Every row gives one point. The points of each table are mixes of a few directions, plus a little noise. How many directions does each table use, and how many do they share? Where both have some left over, give the other angles between the two spaces (their principal angles), to ten degrees, smallest first.

First (4 x 3):
[[ 1.1 -5.1  4.8]
 [-0.8  3.6 -3.5]
 [ 0.8 -3.9  3.7]
 [-1.2  5.4 -5.1]]
Second:
[[-1.0  4.4 -4.3]
 [ 0.6  3.7 -2.0]
 [ 5.1 -2.2  6.4]
 [ 1.1 -3.6  3.5]
 [-5.7 -2.4 -3.8]]
Directions: first 1, second 2, shared 1

First, 7 rows:
[[-1.7 -2.9  2.2 -3.3]
 [13.1  3.9  3.8 -1.7]
 [-2.3  4.7 -3.8  3.1]
 [-1.5  0.4 -1.2  1.0]
 [ 0.2 -4.0 -1.8  5.5]
 [-3.6 -1.1 -0.2 -1.0]
 [-4.3 -1.0  1.0 -3.5]]
Second, 8 rows:
[[ 3.3 -6.3 -2.8  0.9]
 [ 2.4 -5.6 -3.8 -0.2]
 [-1.6  5.0  4.6  1.2]
 [ 1.5 -1.6  0.8  1.4]
 [ 3.4 -4.9 -0.2  2.3]
 [-4.1  3.1 -4.0 -4.7]
 [ 0.7  2.7  6.2  3.5]
 [-5.7  7.5 -1.0 -4.4]]
Directions: first 3, second 2, shared 1; angles 70

First, 8 rows:
[[  0.1   1.7  -3.9  -0.9   6.3  -5.2]
 [ -0.2  -3.1   7.0   1.4 -11.5   9.6]
 [ -0.1  -1.0   2.2   0.4  -3.7   3.2]
 [  0.0   0.5  -0.9  -0.3   1.6  -1.3]
 [ -0.1  -1.5   3.6   0.7  -6.0   5.0]
 [  0.1   2.0  -4.5  -0.8   7.7  -6.3]
 [  0.0   0.4  -0.6  -0.1   1.1  -0.8]
 [  0.1   1.2  -2.9  -0.7   4.7  -3.9]]
Second (9 x 6):
[[-1.9  1.6 -3.4  2.6  0.4 -4.6]
 [ 2.1 -1.7  3.8 -2.8 -0.4  4.9]
 [-4.0  3.3 -7.4  5.4  0.8 -9.8]
 [ 2.6 -2.1  4.9 -3.6 -0.5  6.4]
 [ 2.4 -2.1  4.6 -3.4 -0.5  6.2]
 [-0.3  0.2 -0.5  0.4  0.1 -0.6]
 [-0.3  0.3 -0.6  0.5  0.1 -0.8]
 [ 2.8 -2.2  5.2 -3.8 -0.6  6.9]
 [-3.4  2.9 -6.5  4.8  0.7 -8.6]]
Directions: first 1, second 1, shared 0; angles 50

First, 10 rows:
[[ -0.5  -2.9  -1.1  -0.1  -7.3   3.3   5.4   1.4]
 [ -1.3  -1.4  -2.1  -5.4   1.7   0.4  -2.3   6.9]
 [  2.8   0.9   2.0   1.8   3.7  -2.2  -3.4  -3.7]
 [  0.7  -1.9  -0.8  -3.1   0.4   0.6  -1.4   3.7]
 [  5.6  -5.6   0.7  -3.1  -2.0   1.6  -1.3   2.3]
 [  2.1  -3.0   0.0  -1.3  -2.6   1.3   0.7   1.4]
 [  1.3   6.1   3.7   7.0   7.5  -4.9  -3.8 -10.3]
 [-10.2   5.6  -4.2  -2.7   3.4  -0.8   0.2   6.5]
 [ -0.7   1.4   0.2   0.8   1.3  -0.7  -0.5  -0.9]
 [  0.2   1.0   1.5   6.5  -5.9   1.1   6.3  -7.2]]
Second (10 x 8):
[[10.3 -0.6 -3.8 -6.3  2.3 -6.1  0.1 -2.9]
 [-6.8  1.3  2.6  4.8 -0.1  4.4  0.7  2.0]
 [-3.6 -2.7  0.8  0.0 -5.6  0.5 -2.6  0.7]
 [-3.4  5.0  2.0  5.7  7.4  4.6  4.3  1.4]
 [-0.9 -2.2  0.0 -1.0 -3.9 -0.7 -2.0  0.1]
 [ 0.8 -6.0 -1.2 -4.8 -9.7 -3.7 -5.4 -0.7]
 [ 3.2  3.0 -0.7  0.5  6.2  0.0  3.0 -0.6]
 [ 7.7  3.5 -2.2 -1.9  8.5 -2.3  3.6 -1.9]
 [-3.8  1.0  1.5  2.9  0.4  2.7  0.7  1.2]
 [-3.7 -2.4  0.9  0.3 -5.2  0.7 -2.3  0.7]]
Directions: first 3, second 2, shared 0; angles 50, 60

First:
[[ -3.5   0.9  -0.7  -0.2   1.5   4.1   0.3  -5.6   0.7]
 [  0.1  -1.1  -4.4  -0.3  -1.8  -5.7  -0.3   5.9  -1.5]
 [ -2.3   0.9   0.6   0.1   1.7   4.5   0.2  -5.8   1.1]
 [ -6.8  -0.6  -9.1  -0.4   0.3  -1.3   0.0  -1.8  -0.9]
 [  8.5   0.6  12.2   0.5  -0.2   2.7  -0.3   1.3   1.3]
 [ -7.7  -0.4 -10.3  -0.8   0.4  -1.3   0.0  -2.5  -0.7]
 [ -0.1  -1.3  -4.9  -0.3  -2.1  -6.0  -0.4   6.1  -1.3]
 [  7.8   0.1   8.9   0.5  -0.7   0.0   0.1   3.8   0.6]
 [  4.2   0.8   7.6   0.4   0.5   3.0   0.3  -1.0   0.9]]
Second, 7 rows:
[[-5.3  1.2 -4.8  0.9 -0.3  0.7  0.0 -3.6 -1.9]
 [-3.9  0.2 -2.4 -0.6  1.9  3.3  0.2 -5.2  1.2]
 [-3.6  1.6 -4.6  2.0 -2.7 -2.8 -0.2  0.2 -4.3]
 [ 6.1 -0.6  4.2  0.3 -2.0 -4.0 -0.1  6.9 -0.8]
 [-6.0  1.9 -6.5  2.1 -2.3 -1.8 -0.2 -2.0 -4.5]
 [ 6.1 -3.0  8.4 -4.1  5.8  6.3  0.3 -2.0  8.8]
 [ 6.7 -1.3  5.7 -0.8 -0.3 -1.8  0.0  5.4  1.6]]
Directions: first 2, second 2, shared 1; angles 40

First, 9 rows:
[[ -0.1  -0.1   0.0   0.0  -0.1   0.0   0.1   0.0   0.1   0.0  -0.1]
 [ -2.8  -3.8  -2.1  -0.6  -3.2   5.1   4.2  -2.0   5.0   2.2   1.4]
 [ -2.7  -3.8  -2.1  -0.6  -3.1   5.0   4.1  -1.9   4.8   2.1   1.3]
 [  7.0   9.8   5.4   1.6   8.2 -13.1 -10.8   5.0 -12.7  -5.4  -3.3]
 [ -0.4  -0.6  -0.3  -0.1  -0.4   0.7   0.5  -0.3   0.6   0.3   0.2]
 [ -2.0  -2.8  -1.6  -0.4  -2.3   3.7   3.1  -1.4   3.6   1.6   1.0]
 [  2.5   3.6   1.9   0.6   2.9  -4.6  -3.9   1.8  -4.5  -1.9  -1.1]
 [  1.6   2.2   1.3   0.4   1.9  -3.0  -2.5   1.2  -3.0  -1.3  -0.8]
 [ -3.3  -4.6  -2.5  -0.7  -3.9   6.2   5.1  -2.3   6.0   2.6   1.5]]
Second, 11 rows:
[[ 1.3  4.1 -3.7 -3.5 -0.2 -2.9 -4.4 -5.5 -1.7  0.2 -0.6]
 [-0.1 -1.3  1.7 -2.2  6.2 -4.1 -8.0 -2.4 -3.1 -6.0 -4.5]
 [-4.4 -9.5  3.3  0.7  2.6  4.6  1.0  0.9  4.1 -3.6 -2.4]
 [ 1.7 -0.2 -3.3 -2.5  2.1 -0.5 -6.9 -7.3 -1.4 -1.9 -4.6]
 [-2.5  6.8 -3.7 -6.0 -3.6 -4.7  0.8 -3.3  0.8  1.8  5.5]
 [ 6.0  2.4 -0.3  4.6 -0.5  1.2 -0.1  2.0 -3.3  2.4 -1.9]
 [-5.6  1.4  1.8 -1.4 -4.6 -0.7  9.4  5.6  4.2  2.6  8.7]
 [ 1.7  0.7  3.7  4.6 -0.9  0.5  4.8  7.7 -1.0  1.7  2.1]
 [ 0.5 -2.3  2.3  3.6 -0.6  2.7  3.4  4.3  0.8  0.9  0.2]
 [ 2.7 -1.1 -0.7  4.9 -3.9  6.2  6.0  3.1  1.8  4.8  0.8]
 [-0.6 -0.6 -1.1 -3.3  3.0 -2.1 -5.9 -4.9 -0.9 -3.2 -3.1]]
Directions: first 1, second 4, shared 1
